Every row gives one point. Two turns around zero, p and q, are shown by what they do to some points. Where does a point land after both, in the order given? Backwards means that the second turn is done in reverse. Each puzzle has new turns, and all numbers are rounded.

Turn p:
[ 0.26 -0.12] => [0.29 0.01]
[-0.51 -0.06] => [-0.43 -0.29]
[-0.05 -0.09] => [ 0.00 -0.10]
[0.30 0.28] => [0.14 0.39]
Turn q:
[ 0.24 -0.34] => [ 0.00 -0.42]
[-0.25  0.02] => [-0.19  0.16]
[-0.04  0.50] => [0.25 0.43]
[ 0.06 -0.18] => [-0.05 -0.18]
Where do these land?
p, then q: [ 0.04 -0.11] => [ 0.02 -0.11]
p, then q: [0.21 0.14] => [0.23 0.11]
q, then p: [ 0.34 -0.01] => [ 0.34 -0.06]
q, then p: [-0.58 -0.02] => [-0.58  0.06]

Turn p:
[ 0.24 -0.23  0.38] => [0.33 0.05 0.37]
[ 0.13 -0.07 -0.22] => [ 0.07 -0.22 -0.13]
[ 0.28  0.45 -0.04] => [ 0.25  0.25 -0.39]
[-0.28  0.04  0.18] => [-0.22  0.20  0.15]
[-0.37 -0.19 -0.31] => [-0.43 -0.28 -0.01]
Turn q:
[ 0.49 -0.19 -0.31] => [ 0.48 -0.03 -0.37]
[-0.26  0.26 -0.11] => [-0.37  0.07 -0.09]
[-0.13 -0.40 -0.34] => [ 0.05 -0.50 -0.21]
[-0.08  0.06  0.12] => [-0.09  0.05  0.12]
[-0.11  0.33  0.28] => [-0.23  0.31  0.22]
[ 0.09 -0.05  0.37] => [0.14 0.11 0.34]
Where do these land?
p, then q: [ 0.05 -0.03  0.38] => [0.05 0.34 0.18]
q, then p: [-0.07 -0.05  0.45] => [0.13 0.35 0.27]
p, then q: [0.31 0.05 0.02] => [ 0.25  0.11 -0.15]
q, then p backwards: [-0.03 -0.08 -0.63] => [ 0.10  0.20 -0.59]
p, then q: [-0.04  0.28  0.16] => [-0.17  0.24 -0.13]
p, then q backwards: [-0.22 -0.18 -0.38] => [-0.40 -0.12 -0.23]
